Each point is reached from the start by the listed moves, each made 0, 1 or 2 times, or once backwards (-1), plus a little noise. Say if it took an odd or an even number of moves. Then give how often each move was made.

Moves:
(1): [22 -2  6  1]
(2): [14 26 12 -7]
(3): [-5 -1  1 30]
Start: [-4 -4  3 -3]
Points:
[-35 -26 -17 -28] -> odd (-1, -1, -1)
[ 60  19  26 -38] -> even (2, 1, -1)
[15 45 30 43] -> even (0, 2, 2)
[-13  -6   7  56] -> even (0, 0, 2)
[-27  -2  -3  -4] -> odd (-1, 0, 0)

Moves:
(1): [  3   5  -7 -17   8  -8   7  13   0  -8  -4   2   4]
(2): [ 10   0 -15  -7  -2  -6   0  -4   9   7   5   6   6]
(3): [ -5  -4  12  -2 -12   5  -3 -10  -2   3  -2  -3  -1]
(4): [  4   3  -4   5  -2   0  -7   3   0   4 -10 -10   3]
(5): [  1   7   8   1  -2 -10   5 -10  -7   0 -13  10   3]
(6): [ 4  0  3  3  1 -4  4 -2 -9  6  3 -9  0]
(7): [ -1   6  -2  -2   6  10  -5   0  -2 -11   4 -10  -1]
(8): [-9 14  2 -1  2 -2  1  1 -5  2 -4  2  7]
(9): [ -2  -8   2  -8  -6   6  10 -10  15  -2   1  -3 -17]
(10): [-10  -4   3   5   1   1  -1  -3  -1  -8   2 -11   0]
(11): [ 8 -7  1  4 14  8  2  1  2  8 -1 -7  4]
(12): [ -2   7   0  -3 -13   7  14 -10  -8   2  -7   6   4]
Start: [ 6  3 -1 -5  0 -4 -3 -9  1  6 -2  3 -3]
Points:
[  3  32  -8 -56  -3   9  19 -28  17   3   1 -10 -16] -> odd (1, 1, 1, 0, 0, 1, 2, 2, 2, -1, 0, 0)
[  1  45  42 -23  -5  36  39 -46 -47  24 -49 -33  10] -> even (1, -1, 2, 1, 1, 2, 2, 2, 1, -1, 2, 2)
[-11 -34  45  -6 -25  30   6 -54  26  -2 -27 -26 -41] -> odd (0, -1, 2, 1, 1, -1, 0, -1, 2, 1, 1, 0)
[ 17  -4   6  39 -19 -20 -11  -8 -20  24 -13 -25 -15] -> even (-1, -1, -1, 2, 0, 2, -1, -1, 0, 0, -1, 0)
[  7 -46   7   6  -6  -7  -2 -49  31  33  31 -17 -13] -> even (-1, 2, 1, -1, 0, 1, -1, 0, 1, 2, 1, -1)
[-33  60  21   4 -28   7  10 -57 -48 -26 -25  33  22] -> odd (-1, 0, 0, -1, 2, -1, 2, 1, -1, 1, -1, 2)
[-14  35  12 -27  48 -21  -8  12 -27 -17 -13  -3  33] -> even (2, 0, 1, -1, 1, 0, 1, 2, -1, 1, 1, -1)
[ 17  -8 -51 -39  21   5 -42  17  39 -32  14 -52   6] -> odd (2, 2, 1, 2, -1, -1, 2, -1, 0, 2, 0, -1)
